Every row gives one point. Before rounding, the points of a table are all equally far from one centre. They may lie mostly on one side of it. Where is the centre, to within rounding?

Points (8 x 3):
[[ 0.79 -0.27  0.10]
 [ 0.63 -0.57  0.46]
 [ 0.15 -0.34 -0.14]
 [ 0.81 -0.23  0.20]
 [ 0.00 -0.50  0.25]
 [ 0.29 -0.61 -0.07]
 [ 0.49  0.11  0.23]
 [ 0.34  0.12  0.19]]
Centre: [ 0.38 -0.31  0.22]

Points, 14 rows:
[[-0.14  0.39 -0.46 -0.02 -0.13 -0.13 -0.77 -0.36]
 [-0.02  0.34 -0.57  0.48 -0.57  0.02  0.70 -0.25]
 [ 0.49 -0.39  0.27 -0.38 -0.39 -0.38  0.48 -0.03]
 [ 0.16  0.19 -0.37  0.05 -0.85 -0.50 -0.75  0.18]
 [-0.41  0.47 -0.29 -0.01 -0.08 -0.02  0.09  0.30]
 [-0.20 -0.22  0.05 -0.01 -0.11 -0.45 -0.26 -0.49]
 [ 0.14 -0.70 -0.49 -0.21 -0.65  0.32 -0.43  0.45]
 [-0.08 -0.20 -0.62 -0.51 -0.47 -0.34 -0.41 -0.57]
 [ 0.40  0.59  0.02  0.37  0.03 -0.58 -0.08  0.14]
 [ 0.00  0.21 -0.37 -0.39 -0.32 -0.11 -0.54 -0.77]
 [-0.33  0.07 -0.14  0.24 -0.11 -0.19  0.50  0.21]
 [ 0.34  0.27 -0.78  0.27 -0.54  0.03 -0.47 -0.89]
 [ 0.30 -0.05 -0.23  0.59  0.11 -0.25 -0.77 -0.15]
 [ 0.55  0.32  0.27  0.70 -0.43  0.01 -0.18 -0.47]]
Centre: [ 0.45 -0.01 -0.40  0.03 -0.36  0.04 -0.04 -0.05]

Points (15 x 12):
[[-0.23 -0.06 -0.08  0.47  0.21 -0.09  0.53  0.26 -0.04  0.24  0.02  0.36]
 [-0.06  0.11  0.28  0.40 -1.08  0.28  0.34  0.56  0.42  0.33  0.43 -0.08]
 [ 0.22  0.44  0.64 -0.43 -0.10  0.47 -0.64  0.30  0.33  0.19  0.70  0.13]
 [ 0.11 -0.38  0.23  0.25  0.17  0.26  0.18 -0.08 -0.50 -0.49  0.81 -0.09]
 [ 0.23  0.31  0.48 -0.38 -0.43  0.10  0.02  0.38  0.81 -0.18  0.25 -0.48]
 [-0.48 -0.05  0.34 -0.35 -0.34  0.09 -0.02  0.51  0.00 -0.56 -0.57 -0.04]
 [ 0.03  0.17  0.37  0.01 -0.11 -0.03  0.42  0.13 -0.14 -0.22  1.13 -0.11]
 [ 0.60  0.02  0.84  0.23 -0.33  0.24 -0.01  0.00  0.06 -0.32 -0.29 -0.22]
 [-0.28 -0.08  0.44  0.10  0.44  0.67 -0.02  0.86 -0.47 -0.52  0.48 -0.15]
 [-0.53 -0.21  0.27  0.32 -0.03  0.05  0.49  0.29  0.19 -0.84  0.04 -0.09]
 [-0.03 -0.13  0.43  0.02  0.25  0.90 -0.37  0.32  0.28 -0.58  0.04  0.44]
 [ 0.35  0.04  0.43  0.24  0.16  0.29 -0.13  0.81  0.08  0.84  0.33 -0.03]
 [-0.31  0.45 -0.18  0.26 -0.04 -0.18 -0.05  0.96  0.44 -0.17  0.10  0.10]
 [-0.36  0.06  0.58  0.29 -0.10  0.25  0.31  0.13  0.11 -0.81  0.93 -0.35]
 [-0.37  0.51  0.98  0.37 -0.13  0.45 -0.11 -0.22  0.20  0.01  1.00 -0.32]]
Centre: [-0.27  0.02  0.29  0.20 -0.20  0.33 -0.23  0.23  0.03  0.03  0.25 -0.24]
